Each row of a before or after table is a point. One or more steps were done to the points. Then noise was added and the rows were shuffled. The steps act on columns, c1 being the first. What was done? A step turns or swaps two columns, mirrors them in a line or flattens them onto one, adds a multiple of one to another, or multiplies or shifts one. Angles are multiples of 10 degrees, from the lower column toward the higher: turns from -170 to 170, lines from 10 to 170 but not 90. Use the fewest steps. Two steps may share a column if one is a turn and the other turns, adds or multiplies; they go together, in the order done. Otherwise the lowest column goes first.
In the rows, zero is written as 128.

Before (12 x 2):
[[116 163]
 [145 108]
 [ 43 141]
 [137 122]
 [123 101]
 [ 90  95]
 [167 146]
 [181 141]
 [ 74 208]
 [163 192]
 [164 100]
 [192 176]]
After (12 x 2):
[[152  94]
 [105  88]
 [197 194]
 [126 215]
 [125 119]
 [ 91 159]
 [100 128]
 [150  78]
 [187  72]
 [197 104]
 [112 107]
 [159 146]]
Steps: turn c1 and c2 by -80 degrees

Before (12 x 4):
[[165  96 142 134]
 [144 111 138 110]
 [171 144 133 130]
 [114 156 109  68]
 [ 90 134 136 139]
 [153 175 114 119]
 [ 93 106 132 113]
 [ 72 155 124 129]
 [132 195 135 140]
 [ 73 134 109 145]
 [ 72 135 118 137]
 [125 188 132  70]]
After (12 x 4):
[[154  72 124 130]
 [111 144 137  91]
 [134  74 109 161]
 [195 133 135 151]
 [176 153 113 109]
 [188 126 133  13]
 [135  72 119 147]
 [155 114 109   7]
 [145 171 133 131]
 [106  93 132  97]
 [ 96 165 142 139]
 [134  90 136 150]]
Steps: swap c1 and c2; multiply c4 by 2

Before (13 x 9):
[[ 25 172  79 183 114 181 116 147  79]
 [156 104  89  93 105 135  88 161  97]
 [ 77 118  69 134  74 150 161 204  84]
 [128 136 147 147 174 103 163 178  40]
 [144  55 204 136 136 121  91  95 131]
 [206 105 171  74 173  68  79  96 116]
 [108 149  51 144 111 189 198 144  95]
 [174 114 186 175 106  81  88  94 127]
 [ 56 114  91 120  99 161 157 129  66]
 [ 85 156 143 180 133  91 180 168  45]
 [ 76  70 110 184 126  66  93  74 148]
 [142  97 174 122 161  99  89 128 193]
 [104 153 107  57  74 138 141 140 122]]
After (13 x 9):
[[140  99 175 124 142 105  85 126 190]
 [ 71  70 124 182 234  65 131  74 148]
 [ 88 159 136 178 175  87 220 170  47]
 [ 56 114  89 129  96 155 149 125  61]
 [129 131 177 149 166 104 176 176  43]
 [207 106 190  79 198  72  45  99 110]
 [143  57 165 135  75 124  96  97 133]
 [154 107  93  84 140 134  57 163 105]
 [ 83 112  53 135 127 149 164 205  84]
 [ 26 171 102 186  85 177 157 144  74]
 [105 146  70  61 121 137  95 139 116]
 [106 154  90 142 102 186 214 141  87]
 [177 116 123 174 137  79 116  90 126]]
Steps: turn c3 and c5 by -70 degrees; add -1.5 times c6 to c5; add 0.7 times c4 to c7

Before (12 x 12):
[[128 184 100  96 219 118 151 138 132 164 160 126]
 [147 139 135 197  77 121 112 136 120  96 138  70]
 [156 146 139  97  99 108 174 193 132  50  75 220]
 [132 118 177 177 108 134 128 102  86  80  73  53]
 [155 121 113  71 189 133 127  99 169 150 172  99]
 [159 127 194 194 105 127 134 149 151 113  72 100]
 [178 160 139  94  66 157 181 182 107 121  88 190]
 [179 130 137  93 200 128 135 169 111 137 179 101]
 [150 134 163 101 115 128 184 157 108 112 137 249]
 [112 141 130  94 201 183 115 152 147 130 169 117]
 [172 140 150 182  98 125  71 130  98 102  69 122]
 [119 152 183 134  84  86  86 158 109 122  94  98]]
After (12 x 12):
[[142 133 133  92  78 133 111 124 121 199 134  77]
 [182 132 176 138 202 163 131 104 108  92 136 103]
 [160 141  83  46 101 211 175 109 130  90 135 224]
 [162 126  77 110 101 149 133 122 147 200 192  97]
 [151 132 132 111 120 168 184 131 111 104 162 248]
 [161 127 170 152 189 110 134 142 166  75 115  96]
 [125 185 161 163 215 155 150 135 132  95  96 129]
 [122 154  93 121  88 150  87 118 110 132 180  97]
 [115 140 164 128 202  97 114  74 146  98 122 107]
 [128 119  70  78 110 109 130 144  94 181 177  49]
 [178 156  88 123  71 165 180  90 101  91 135 192]
 [170 142  61 101  99 102  69 101 100 183 146 126]]
Steps: swap c3 and c11; swap c4 and c10; add -0.7 times c7 to c6; turn c6 and c8 by -140 degrees

Before (9 x 18):
[[ 78  97 116 111 185 107 147 102 140 159 103 109 137 121 126  85 159 123]
 [115 121 152 123 201 118 143 113 132 143 133 159 127 129 152 110 165  91]
 [117 165 142 134 128  95 104  83 138 111 107 184 115 113 249 135 116 214]
 [ 55 136 174  47  91 127 120 105 160 109 167 135 165 136 185 151 109 146]
 [ 77  96 176  76 124 104 134 135 187 143 150 142 118 137 151 150  97 144]
 [107 125 124  96 163 102 182 132 152 141 145 129 155  95 116 132 110 112]
 [184 135 118 200 111 172  98  96  81  61 102 164  73 116 182 144  38 168]
 [140 147 130 200 146 179 166  99  89 147 101 158  90 117 139 117 109 153]
 [ 98 106 158 129 145  78 155 128 136 125 136 150 160 144 127 106 170 134]]
After (9 x 18):
[[127 163 138 153 124 130 114  85 139 114  83  85 164 158 251 135 118 214]
 [ 85 109 160  98 135 155 126 133 133 123 108 130 167 195 134 107 169 133]
 [107 126 149  81 136 123  73 110 137 141  93 123 139 178 154 103 163  91]
 [162 145 130 114 208  81 132 105  90 142 108  92  95 172 139 113 111 153]
 [ 44 137 176 125  42 108 157 105 163 111 109 158 135 184 188 146 105 149]
 [205 137 119 187 182  99 132  91  82  65 101  93  92 160 185 137  40 170]
 [ 83  99 115  82 127 116  86 103 141 166 155 114 164 166 124  91 164 123]
 [ 97 124 126  58 122 148 126 134 158 141 121 143 145 145 118 133 109 117]
 [ 93  87 177 103  81 103 133 127 185 141 106 144 170 187 150 143  97 140]]
Steps: turn c1 and c13 by 40 degrees; turn c6 and c13 by -120 degrees; turn c5 and c7 by -60 degrees; turn c4 and c5 by 70 degrees; turn c11 and c12 by 110 degrees; shift c14 by 50
